Every row gives one point. Any point is a mix of the corners, with weights that add up to 1. It lies inside the corners' shape when no weight is negative. Is each point inside? If not, which corners have a negative weight?

Corners:
(1): [  0 -25]
(2): [59  9]
(3): [-42  30]
Points:
[52  9] => inside
[  2 -21] => inside
[53  9] => inside
[ 8 28] => outside (1)
[-17  23] => inside
[-37  27] => inside
[ 32 -25] => outside (3)

Corners:
(1): [-80  -9  14   7 -13 -44   2  -1 -76]
(2): [ 14 -51  -4   2  13 -17 -11  13  19]
(3): [-90  16  38 -33  -5  69 -25 -19 -47]
(4): [-38  22  18 -39 -14  18  -4  34 -58]
(5): [ 31   9 -21   2  -4  16  42 -42  25]
(6): [ 7 90 66 20 13 -7  2 -1 18]
(7): [ 12  82  39  41 -56   9 -42 -13 -38]
(8): [  4  35 -40  30 -16 -20   2   2  90]
(9): [ 40  12 -21 -26 -25 -45   0 -31  75]
(10): [ -2   2  25  -9 -50   3  32  14  18]
Points:
[ 14  25   7  -5 -19  -2   6  -7  31] => outside (1)
[ 36  26  13  -3 -17 -19 -18  30  30] => outside (1, 3, 5)
[ 22  27  -4   7 -10 -22   0 -15  26] => outside (3, 10)
[  5   8  10   0   3 -14   9 -10  41] => outside (4, 7)
[ -1  22   7   6 -22  -4   3 -14  -3] => inside

Corners:
(1): [-19 -11 -38   0  22   4  -4   7 -26  11 -16 -37  56  27 -76  52   8   0
 -32   4]
(2): [-15  28  24  54 -36  21 -11 -19 -46 -35  34 -25  43  -5 -38 -44  -6  27
  -9  39]
(3): [-17  65  -2 -41 -12  64  57  -4 -51 -55 -57  36  20  21  11  34   5   8
  -3  14]
(4): [-36  55  38 -13 -27 -26  -1  -3  21  12  36 -33 -31 -17 -95   6  -6  26
  39  18]
(5): [ 41 -18  38 -18  55  54 -17  16  11 -62 -66  41   1  31  40 -56 -42 -21
  33  -5]
(6): [ 64  60  47   0   3 -51 -12  43  36   5 -25 -22  26 -54 -72 -32 -60  -5
  24  72]
(7): [ 14 -18 -57 -59  40  17 -20  56  19  27  30 -13 -44 -30 -41  -3 -27  19
 -17  -3]
(8): [ 27  10  -6  73  18  12  60 -38 -53  40  49  34  45 -28 -59  -5   0 -54
 -53  38]
(9): [ 29  28 -54   6  -9   7   0   8  32  23  48  39  12  12  32  42   8  49
  11 -31]
(10): [-12  67 -27  60 -19  36 -22  19  40  43  19 -10 -45 -41   9 -22  56 -27
 -37  37]
(11): [  9  78 -31  -4  17  36  14  40   1 -59 -70 -46 -44  -1   2 -27 -45  63
  41  24]
(12): [ 45  -7  37  59 -18 -20   9  -4 -89   8 -29  47  43   4 -12  24 -23  -8
  -1  41]
(13): [ 30  -3 -51 -35 -42   7  79  -5 -15 -50  -9 -34   1  25 -63  36 -18  41
 -47  10]
(14): [ 14  40  18  23 -44  11  67  14  -8 -52  10  43  16  -5  54  13  -8  20
 -10 -44]
(15): [-33 -23  29  -5 -24  39  77 -21 -52  33   2 -37  51  24 -71  -7  16   4
   6  40]
(16): [-22  39  27 -28   8  19 -19 -61  -5 -18 -50 -10 -18 -48  53 -35  48  -6
  24  -6]
(17): [ 21  16  18 -23  19  19  51  22 -22  -5  44  11 -31  15  21 -47  40 -40
  -3   9]
(18): [ 24  21  36 -16  42 -16   2 -21  44  -3  23 -49 -35  -6  35 -53 -47   1
 -49  60]
(19): [ 54  27  46  -3  25  19  47 -33 -17  -6  43 -35  23 -47 -21  41 -21 -25
   7  24]
(20): [ 11  33 -34 -14 -63   8  13  -5   6  18  44 -26  -5  13 -31 -17 -46 -17
 -19 -31]
(21): [ 58  45 -21  49 -35  25 -19  47 -20  17 -34  18  -9  27 -39 -32 -21  56
 -60 -41]
Points:
[ 19  26   0 -18   6  17  13  11   4  -9 -13  -7 -13  -2  -4  -4 -14   8
  -4   6] => outside (2, 8)
[ 23  44   4  14 -10   6   0   6   5 -12  -3  -4  -5   1   2  -6  -9  13
 -11   6] => outside (7, 8, 15)
[ -1  28   7   1 -13  15  24  -5 -18   1  14 -23  -6  -9 -34  -8  -4   0
 -14  15] => outside (5, 6, 9)
[  4  27 -20  15 -33   2  36  17   0  22  55  -7   8   9 -54  -5  -4   5
 -46   5] => outside (5, 11, 12, 16, 19)
[ 17  25  -2  -4  -3  -1  -9  16  14  -3   0   1 -12  -1  -5 -14 -14  13
 -15   9] => outside (8, 11, 15, 19)
[ 10  28   8  -4  10  20  21   9  -8  -5 -13   7   3  -4  -5   2  -2   2
   2   9] => outside (2, 13, 20)
[  9  30  -7  -6 -18  17   6  18  -6  -9  -9  -7  -3   2 -23  -3  -7  14
   6  -4] => outside (8, 18)
[ 10  38  -5  15 -19   2   4  -8  -5  11  16   2   7 -17 -27  11  -7   3
 -27  12] => outside (5, 11, 15, 17)

Corners:
(1): [-40  68   4  23  40 -24  33 -69  85 -32 -78  77  -1 -32  27  -8  50  -3
  11  24]
(2): [-13 -37  14 -31 -35   3  -4  20  19  34  16 -48  42   4  17  61 -17 -67
  -4 -38]
(3): [-17  73  24 -28  25  23  53  -5  12 -13 -59  51   4   5  31 -10  95  13
  41  37]
(4): [ 13  51  24 -43 -21 -13  78 -59  11   1 -43  31   7  -9 -27 -26 -24   0
  25  40]
(5): [ 38 -25   5 -43   2  28   4 -24   6  27  72 -55  25   6   8  12   8  25
 -27 -40]
(6): [ 11  -5 -28   7 -22  26 -46   8   8  -9 -16 -12 -50  42   4  21 -80  -7
 -14 -67]
(7): [-17  57  34  14 -32 -28 -17 -44   1  10 -35  77  -7  -9  -5  -4  38  12
   1   0]
(8): [ 21 -17 -12   1   7  33  -2  -6 -17  46  41   4  28   6  37  42 -10  -4
  37  -2]
(9): [-16  36  23 -25   8 -18  10 -24  25  16 -20  26 -90 -18  17  20  16   2
  39  63]
(10): [-28  59  16  -1 -28  15  52  -5  22   5 -36  82 -32 -63 -35 -25  37  43
  23  25]
(11): [ 62  -9 -28  16 -42  -6 -64  -5  44 -16  14  -8 -17  12   8  -2 -50 -37
  -8 -19]
(12): [ 21 -40  -4 -51  18  22 -46  -5  -2 -34  60 -29  42 -13  23  36 -23  -8
 -37  19]
(13): [-16  30 -80   1 -56 -13 -18  21  -4  16   8 -25 -40  19  44   2 -36  -6
 -42 -31]
(14): [ 18  14 -21  65 -29 -14 -37  -5  -7  18  16 -73 -42 -21  17   8 -45 -36
 -29 -28]
(15): [ 57 -85 -23  -5  19 -16  21  24   0 -17  19  12  29  22 -27  60  -9  -5
 -39  14]
(16): [ 61  -9  20 -36  11  62 -12   0 -28  58  51   8 -12 -29   8  29   5 -29
 -41 -23]
(17): [  4 -14 -15  30 -53  12 -13  -9   6 -23  17  -6 -35  41  26 -13 -53 -35
 -13 -29]
(18): [ 23 -44  14  18   8  21 -32  31  36  52  62 -14  34  18   5  28 -48   7
 -37  17]
(19): [ 11 -26 -52   2 -10  -3 -53 -13  -9  27  -1 -22 -22  39 -32 -15 -27 -30
 -22  10]
(20): [-30   8  19 -33  44  -1  37 -22  26  42 -47  64  -6 -38  41 -43  38   9
  28   0]
(21): [-35  71  34 -40  38 -19  39   8  30  -2   5  71 -20 -16 -33  -9  38  -7
  25  10]
Points:
[  7  23   9  -3  -6  10   4  -8  18 -11   9  34 -10   5  13  14  12   6
   1   1] => outside (2, 4, 14, 19, 20)
[  8  15  -7 -11   7  -9  -8 -18  16  -2 -10  14 -18   9   3   5 -12   2
   1  13] => outside (2, 10, 16, 17)
[ 35 -13   2 -27   0   8 -13   2  12  -2  18  10 -10  23  10   8 -18  -2
 -18 -11] => outside (1, 2, 8, 10, 14, 19)
[ 16  -2 -11 -17 -24  15  -3  -9 -15  11  19 -17 -20   6   6  18 -10  -4
 -12 -12] => outside (1, 11, 18, 20, 21)

Corners:
(1): [-15 -23  18  31 -35   0 -40 -10  29 -58  35 -20  36 -14  23  -6   0 -44
  47  10]
(2): [-16  24  31 -46   4  70  55   9  -6  32   5 -17   6 -25 -48 -53 -30 -22
   8  34]
(3): [ 19 -18  19 -22 -60 -26 -24  -3  70 -39 -11 -27  20  32  47  61  23 -50
  17  10]
(4): [-39 -16  29  -5 -20 -50  28  47  25  38  42 -37  57  24   2 -15 -48 -34
  20  -9]
(5): [ 28  -9 -14  48 -16 -36  -4 -19 -28 -29  48  -2 -37  60   8  -8  34  31
 -26 -22]
(6): [ -8 -34  44  -5 -24  -3  25  43  27  36  10 -59  42 -33 -62 -49 -37  14
 -11  26]
(7): [ 23 -16  14   0 -33 -44   0 -48  67 -64  26  -8  51   1  59  32  12  -7
  36 -14]
(8): [-20  56 -41 -37  -7  11  13  21 -48  -1   2  55   7 -25  -9  -6 -43  12
 -50  35]
(9): [  8   6 -18  -7  10 -44 -47  -9  37 -10  -2 -30 -35  29   1 -25  -4  53
   9 -18]
(10): [-41  32 -64  19  46   1  24  35 -43 -33 -50  16 -39  -8  12  46  -7  30
 -32  73]
(11): [ 41   1   4  53  12 -47   4 -19 -60  45 -26  -3 -13  10  -8 -26   3  -3
 -20 -17]
(12): [  1  16  -8  11  13   3  23  29 -16  -7  -1  13 -46  21  23  17 -75  25
 -30  38]
(13): [ 10 -27  33 -18 -27  -7  -3 -16  16  -2  34   0  16  11  14  47  -3   0
  38 -30]
(14): [-23  57  32 -11  31  10  49  47   0  34  43  22 -19 -40 -12 -25 -27  -3
 -21  56]
(15): [-75  14  -2  15 -31  -4  17 -15 -39  13 -22  18 -58 -32  11  10 -38  49
 -41  32]
(16): [-33  31  -5  23  31  59   9  44  11  56  18  23  24 -55  -4 -29 -31  32
 -68  10]
(17): [ 17 -54  21   2 -20 -55 -30  13  39 -46 -14   9  43   9  54  -9  34  -2
  41   0]
(18): [ 41   1  -2  39  27 -46 -29 -43  15  20  13  19 -35  48 -39  13  11  26
 -41  20]
(19): [  9 -23  29 -24 -26 -48 -65 -48  13   5  42 -18  26  33  95  42  22  12
   8  52]
(20): [ 13 -14   9  -5  53 -49 -13 -51 -13 -11  40   4 -15  19  10 -29  14 -26
 -30 -21]
(21): [ -1 -12 -39   8  18  25  54  28 -16  55  18   8 -42 -53 -28 -48 -51 -20
 -14  45]
Points:
[ -2  -6   7   6  -6 -25  -4   0  10  -1  16  -3   3   6  14   6 -11   4
  -6  14] => outside (2)
[ -1  -5   3   6 -12 -19  -5 -13  -2   9   7 -10   1   3   6   2  -5   0
 -13   8] => outside (12, 14, 17)
[ -8  -6  11  11 -12  -2  -6   0   9 -12  18 -10  12  -7   5 -11 -10 -13
   9  13] => inside
[ -5  10   6  -7  -1  -3  21  11  -7  20  10  -6  -6  -7  -1  -5 -24   2
 -13  13] => outside (1, 17, 18)
[ -2  -7  10  13  -4 -14   5   3  12  -1   4  -8   4  -5  -3  -8  -1  -5
   1   6] => outside (8, 12, 19)
[ -6  -1   6   8  -4 -10   6  12   5   7   9   0   4  -5   1  -8 -17  15
  -6  17] => outside (3, 20)
[ -5  -1   6   8   2 -17   6   6  -1   4  17   0   3   0   5 -12 -13   3
  -5  13] => outside (3)

Corners:
(1): [-12  21  -3   2  -9 -36 -11   5  20  -7  25 -16  22  27  28  -6   9  23
 -15 -21]
(2): [  2   5  11 -12  21   9  -8 -16 -35  13 -17  -2 -29   3   8   5 -29   3
 -19  31]
(3): [-11  15  25 -18   9   9 -14  -6  25  -3  31  12  -1  18  -2   2  19   8
  34 -25]
(4): [-20  18 -14   8  -2  31  -9  13  41   6  -3  -6  -2  28 -38 -17  -2 -18
  95   1]
(5): [ 67  29 -22  -5  -7   0 -11  14   2  -5  -8  -3  -4  16 -18  -8  15  25
 -18 -18]
(6): [ -8  10   3 -18 -15  22  -4 -27 -49  -8  -4 -20  10   8 -13 -31   4  -9
 -22 -25]
(7): [ -8 -24  18  -9 -22  19  15  25 -22  -7  -5   6   3  23  -2 -31  10   7
 -13 -14]
(8): [ -8  11 -32  -2  -3   9  -6  13  -9   0 -19   4 -14  -3  25  -1  11   6
  15  -6]
(9): [-18   0   2  10   0  23  75  24 -13  -4   6  -5  10  -3  11  -5 -21 -35
 -21 -23]
(10): [-16   3  -1  -7   6  27   1  -3  -8  17  -5   3   9  20 -26 -23   3 -42
  -5   3]
(11): [ 28 -39   4 -10  16  -7 -11  15  -9 -11  85  -4  31  25  17 -15  -4  16
 -20  -9]
(12): [  0  -2   5 -39  -7   4 -26 -91   0  35 -21   3  -6  17   0  10  15   1
  38  25]
(13): [  6   9   7 -16   1 -61  -2   6  -9  -8  -2  -1   5 -11  30   3  14  13
  10  -9]
(14): [-13 -16  19 -18  -7   0  -6  15 -32 -11 -17 -16  -3  -4   8   5   9  13
  -2  22]
(15): [  0  -9  12  -7  -1  21 -10   0 -20  -8 -13   2  19   1  15  -2 -20  -2
  -8 -18]
(16): [-13 -22  16  13  16 -14 -23  -7  -4   5   3 -18  -8  12  10   3  15   0
  18 -16]
(17): [ -9  13 -16  17  50  -1  47  33  21   6  -2   5  24  10 -17  -9   5 -18
  44   7]
(18): [ 31  16  18   6 -12  -7  -3  -3  -6   8  24 -20 -13 -21  14  -9  11   9
 -17 -22]
(19): [  2   4  -1 -17  -2   4 -14  19 -21  29   2  -4   2  10  -5   1  20  -6
  19   0]
(20): [  8  -8  11  17   5   0   7   9   4   1 -16   9  15  28  11  11   5   0
  19  20]
(21): [-12  28  -5  52  12  14  18   2 -15   0 -14  -6  -8 -17 -52   3   1  -5
 -29 -18]
Points:
[-2  0  3  0  4  8 -3  3  0  0 12 -5  9 13 -2 -6  7 -2 10 -9] => outside (2, 7, 13)
[  8   1   0  -6   4   0   3   6 -10   5   1  -6   3   8   7  -7   2  -1
   3  -1] => outside (3, 21)
[-16   0   9  -2  -3  26   0  -7 -17  11 -12  -3  -5   7  -7  -5  -1 -16
   9   0] => outside (1, 5, 11, 13, 17)
[ 20 -12  -2 -10  10   4   4  11 -10   8  14  -3   4   3  15   0  -8  -4
   8  15] => outside (1, 3, 6, 7, 16, 21)
[  1   2   5  -3   2   3   8   0 -14   3  -1  -4   2   4   3  -3   3  -2
  -7  -5] => outside (4)
[-3  5  3  2  3 -2 14 22 -6 -1  7 -1  3 -1 13  0 -2  2  2 -6] => outside (5, 6, 10, 12, 16)
[ 4 11  1  3  5 12  5 -4  1  0  3 -2  4 10 -4 -3 -1 -2  1 -4] => outside (7, 13, 16, 19)
[ -7  -6  10   8   8  10   9  17 -12   2  18  -7   0  -1   1 -13   0 -12
   1 -21] => outside (1, 5, 12, 14, 20)

Corners:
(1): [-31  44  75 -43  10  32  47 -23 -42 -52 -25  21  62  35  67   5 -21 -27
  -2  -1]
(2): [ 14  58 -25 -24  50  31  16 -15 -62 -88 -52 -41  47  79  13  -5  -6  -7
  29 -13]
(3): [ -1 -63 -56  43 -36 -26 -24  -2  84  60  26  40  14 -50 -18 -67   2  87
  10 -53]
(4): [ 27 -18 -89  44 -73  11 -37  52  70  36  25  38  -3   8  20 -79   6  18
 -19  32]
(5): [ 77   4  -5  32 -44 -11 -25 -82  32 -22  -3  -9 -12  16   2 -32   5  74
  26  25]
(6): [ 56 -17   0   8 -28 -60 -41   6  60  45  53  17  14 -40  20 -21  45  58
  32  -8]
(7): [-22  41 -33  14 -11   1  72  25  36 -27 -28  -1  19 -13 -21   1  25   8
   1  41]
(8): [-23  49  36 -64  31  34  17   3  -8 -50   0 -31  34   7   7  76 -54 -13
 -43   8]
(9): [ 29   6 -38  57 -78   0 -45 -17  38  -4  38  70 -15 -32  14 -46  -3  58
  60 -29]
(10): [-13  48   0  24   4  15 -20  16 -48  -4 -28  12  34   3   5 -13   8  44
  -5  24]
(11): [ 12  31   7 -25  33  79  45 -26 -37  -6  18 -24  79  -9  -7  26 -25 -40
 -12  30]
(12): [ 13 -28 -37   9 -47   0 -17 -16  19  57  25  47 -41 -57   1 -20  20  31
   2  12]
(13): [  2 -35   4  29 -17   4 -17 -11  -4 -42 -50  36  50   2 -14  33  -6   7
 -18  -5]
(14): [ -2  75  16 -66   6  27  11  -6  -6 -30 -43  -8  53  16 -19 -66 -48 -44
 -10   9]
(15): [ 33 -58 -27   4 -36  -9 -67  10  51   3  59  83 -61 -26 -27 -88  -4  68
  16  -8]
(16): [-40   6  27 -21  15  26  32  18  -9 -48   4 -54  21 -56  28  31 -31 -50
 -21  -3]
(17): [-23  37  10  28  -2  40  -6  21   4  10 -31  -2   2  39  14  34 -35  -1
  40  49]
(18): [-41 -10  -8  28 -67 -24  29  16 -33  10 -27 -45  43  11 -36  33 -41  -3
   6  11]
(19): [-10 -18 -35  38  29 -50  49  14 -19 -13  -1  22   5  36  16  -3 -39 -22
  13  68]
(20): [ 27 -11  32 -35  11  52  50   3 -64 -47 -76 -26  57   2  29   3 -47 -13
  -1  16]
(21): [ 33  48  23  19  16  38  47   5  -9 -31 -35  22  19  62 -20 -11  -1 -27
 -23 -18]
Points:
[ -5  26  -7   5 -20   6  23   5  23   7   8  -2  19   0   7  -5 -18 -10
  -1  17] => outside (2, 10, 13, 15, 20)
[ 14  19 -15  -1   0  19  11  -2   6 -15  -7  -1  32  -3   3 -14  -8   0
  -8   5] => outside (1, 15, 17, 18)
[ 10 -36 -15  25 -35  -5 -25   9  30  17  23  27  10 -24  18 -19 -13  40
  11   9] => outside (2, 7, 12, 14, 21)
[ 11  23  -6   4 -12   6   3   0   9 -14   0   8  15   8   4 -10  -2   6
   5  16] => outside (3, 20)
[  2   9   2   5  -4  10  14   2  -1 -21 -12   9  23   8   2  -1 -14  -1
  -4   7] => inside
[ -3  18  17  -8 -11  17  14  -9  -9 -25  -9  16  29   7  23 -11 -16   2
   6   2] => inside
[  0  -5  -9  12 -20   7   0   1   3  -6 -11  12  18  -6   0   1 -10   7
  -1   9] => inside
[  2   7  -8   7 -19   7  11   2  11   6   3   9  13  -5   0 -17 -15  10
   2  11] => outside (2, 13)
[ -1  16  -5  -2  -8  10   4   0   3  -6 -10   7  27  -3   0 -22 -15   8
   0   4] => inside
